Each row of a before or after table is a point. The points were changed in one or more steps. Then noise was added and the rows were shuffled. The steps act on columns, c1 being the first. Name the steps. A step turns or swaps two columns, mirrors them in a line or flattens them onto one, adds a multiple of one to another, or multiplies or shifts one. Angles are multiples of 10 degrees, from the lower column toward the higher: turns from -170 to 170, lines from 10 to 170 but not 90. Use the fewest steps. Two steps may share a column if one is a turn and the other turns, adds or multiplies; they go together, in the order done. Otherwise the lowest column goes first.

Before:
-38, 13, 26
-47, 16, 23
27, -34, -17
40, -4, 12
25, -27, 38
-23, -46, -24
19, 2, 6
37, -25, -34
-15, -17, 6
19, -52, -23
10, -60, 0
1, -38, 29
45, 13, -10
After (13 x 3):
-28, 12, 25
-34, 17, 24
0, -41, 31
16, -27, 40
30, -2, 14
16, 3, 5
16, -32, -16
-14, -46, -26
9, -60, 1
-9, -18, 7
32, 11, -11
11, -51, -23
29, -25, -32
Steps: multiply c1 by 0.7

Before (9 x 8):
9, -9, -21, 9, -1, -37, 10, 12
-3, 12, -44, 1, -13, -4, 39, 12
8, 27, -17, -33, -23, -15, 25, 29
33, -1, -31, -23, -23, 18, -13, 10
7, -16, -7, -2, -19, -36, 45, -29
27, 25, 12, 17, 35, 17, 1, -6
18, -9, 16, -8, 60, 36, -3, 7
-26, 14, -26, -10, -1, -44, 26, -31
-20, 7, 42, 21, 41, 36, -8, -2
After:
26, 26, 11, 16, 34, 21, 1, -6
34, -2, -30, -23, -26, 24, -12, 11
-27, 11, -26, -10, 0, -57, 27, -30
11, -9, -21, 7, -2, -49, 9, 14
6, 27, -18, -34, -25, -18, 26, 28
17, -7, 15, -10, 61, 46, -2, 6
7, -15, -8, -1, -19, -48, 44, -30
-4, 13, -44, 2, -13, -5, 40, 12
-19, 7, 44, 22, 40, 47, -7, -3
Steps: multiply c6 by 1.3

Before (8 x 12):
-30, 6, 21, 17, 2, -34, 23, -7, -12, -15, -28, -43
12, -6, 41, -29, 0, 2, -17, 8, 5, -34, -22, 1
22, -3, -7, -6, -32, 8, 16, 40, -13, 8, 6, -10
-3, -22, -10, 17, 7, 22, -27, 6, 32, 7, 21, 0
-20, -20, 2, -14, 3, -30, 14, -27, 10, -9, 17, -7
-18, -8, -17, -3, -50, 11, -14, 25, 2, -32, 8, 9
12, -14, -15, 36, -57, 32, 8, 43, 48, -23, -8, -6
0, -1, -7, -18, -2, -14, -22, -1, 16, 12, -6, 2
After (8 x 12):
21, 0, -7, -5, 36, -3, 16, 39, 6, 9, 7, -11
-19, -7, -15, -2, 46, 11, -15, 25, 20, -33, 7, 8
-27, 8, 20, 16, 2, 6, 26, -8, -37, -16, -25, -44
12, -4, 41, -28, -2, 2, -17, 10, 5, -34, -22, -1
-5, -24, -12, 17, -17, 15, -25, 6, 32, 7, 19, -7
12, -15, -14, 38, 38, 42, 7, 41, 58, -26, -8, -12
0, 0, -9, -19, -5, 18, -20, -2, -5, 15, -4, 1
-23, -20, 2, -14, -6, 22, 16, -29, -21, -9, 18, -14
Steps: add 0.3 times c2 to c12; turn c5 and c9 by 160 degrees; turn c6 and c9 by 120 degrees

Before (14 x 20):
-18, -26, 43, -34, 11, 50, -34, 2, 27, -25, -22, 23, 5, 2, -52, 30, -5, 24, -1, -2
0, -36, -9, -28, 13, -23, 21, 4, 2, 17, 3, -1, 14, 7, 11, 22, 45, 6, -8, 24
22, -23, -11, 18, -28, -8, 3, 26, -4, -21, 26, -34, -14, 22, 0, 28, 23, -4, -24, -47
21, -14, -5, -3, -18, -14, -6, 6, 26, -5, 16, -30, 7, -20, 17, -9, 29, -28, -1, -30
20, -37, 25, -43, 3, 45, -49, 27, 7, -3, 20, 25, 16, -24, -36, 22, -3, 36, 3, 1
9, -9, 12, 27, -17, 13, -43, -16, -26, -26, 47, -16, -35, -5, -12, 17, 38, -21, -9, -41
9, 7, -31, -2, -19, -19, -42, 34, -16, -33, 1, 9, -45, -30, 26, -13, -25, -21, 11, -15
7, -37, -27, -23, 9, 7, -6, 5, 11, 21, -11, -9, 39, -12, -38, 44, 13, -9, 12, 24
-16, 13, -6, 35, -44, -27, -35, 33, -12, -18, 22, 13, -28, -52, 10, -8, -13, -8, -23, -44
2, -22, -7, 13, -19, -29, -40, 7, 20, -20, 10, -31, -13, 15, -22, 11, 54, 19, 4, 0
6, -21, -14, -41, 32, 4, -26, -7, 24, 41, 0, -1, 21, 7, -18, 24, -8, 19, -8, -2
-11, 12, 12, 38, -24, 31, -29, 24, -11, -33, 39, -37, -20, 18, -21, -19, 33, 5, -13, -11
23, -41, -35, 7, -9, -5, -11, -16, 7, 1, -2, 4, 36, 8, 20, 8, 20, 2, -16, -6
24, -39, -10, -2, 43, -2, -8, 18, 47, 20, -3, 17, 20, 5, -12, 35, 21, -1, -1, 30
After:
17, -38, 26, -45, 0, 43, -53, 28, 10, -4, 21, -14, 17, -26, -37, 22, -3, -19, -59, 3
21, -23, -12, 15, -27, -8, 22, 28, -3, -23, 26, -25, -10, 23, -1, 25, 23, -17, 40, -48
-3, -36, -6, -27, 15, -23, 15, 1, 4, 19, 4, 14, 13, 6, 11, 20, 44, -11, 3, 25
11, 9, -29, -3, -21, -20, -39, 34, -14, -35, -1, -20, -44, -30, 23, -12, -27, 24, 16, -14
8, -9, 11, 27, -16, 12, -21, -18, -25, -26, 46, -44, -35, -8, -10, 17, 37, 10, 45, -41
19, -16, -5, -5, -18, -11, 14, 7, 24, -5, 17, -28, 7, -22, 18, -10, 28, 18, 43, -29
7, -36, -28, -23, 7, 7, 2, 3, 12, 21, -10, -10, 40, -11, -41, 45, 12, 19, 0, 23
28, -39, -10, -1, 42, -5, -15, 18, 46, 19, -1, 9, 20, 4, -11, 33, 21, -2, 3, 27
-12, 10, 13, 40, -25, 30, 1, 27, -10, -33, 38, -50, -19, 16, -21, -18, 30, -11, 11, -10
2, -24, -10, 13, -23, -28, -10, 7, 17, -21, 11, -53, -13, 11, -21, 12, 55, -9, -34, 2
-18, -25, 46, -37, 10, 49, -40, 0, 27, -24, -23, -5, 10, 5, -52, 30, -6, -18, -33, -3
24, -42, -34, 7, -5, -6, -12, -18, 7, -1, -1, -1, 36, 9, 20, 6, 21, -14, 14, -8
6, -18, -15, -40, 31, 4, -18, -8, 24, 42, -2, -16, 20, 7, -17, 21, -10, -18, -17, -2
-17, 11, -7, 34, -45, -27, -36, 33, -12, -19, 20, -11, -27, -51, 10, -8, -12, -13, 41, -47
Steps: turn c7 and c12 by 40 degrees; turn c18 and c19 by -130 degrees; multiply c19 by 2
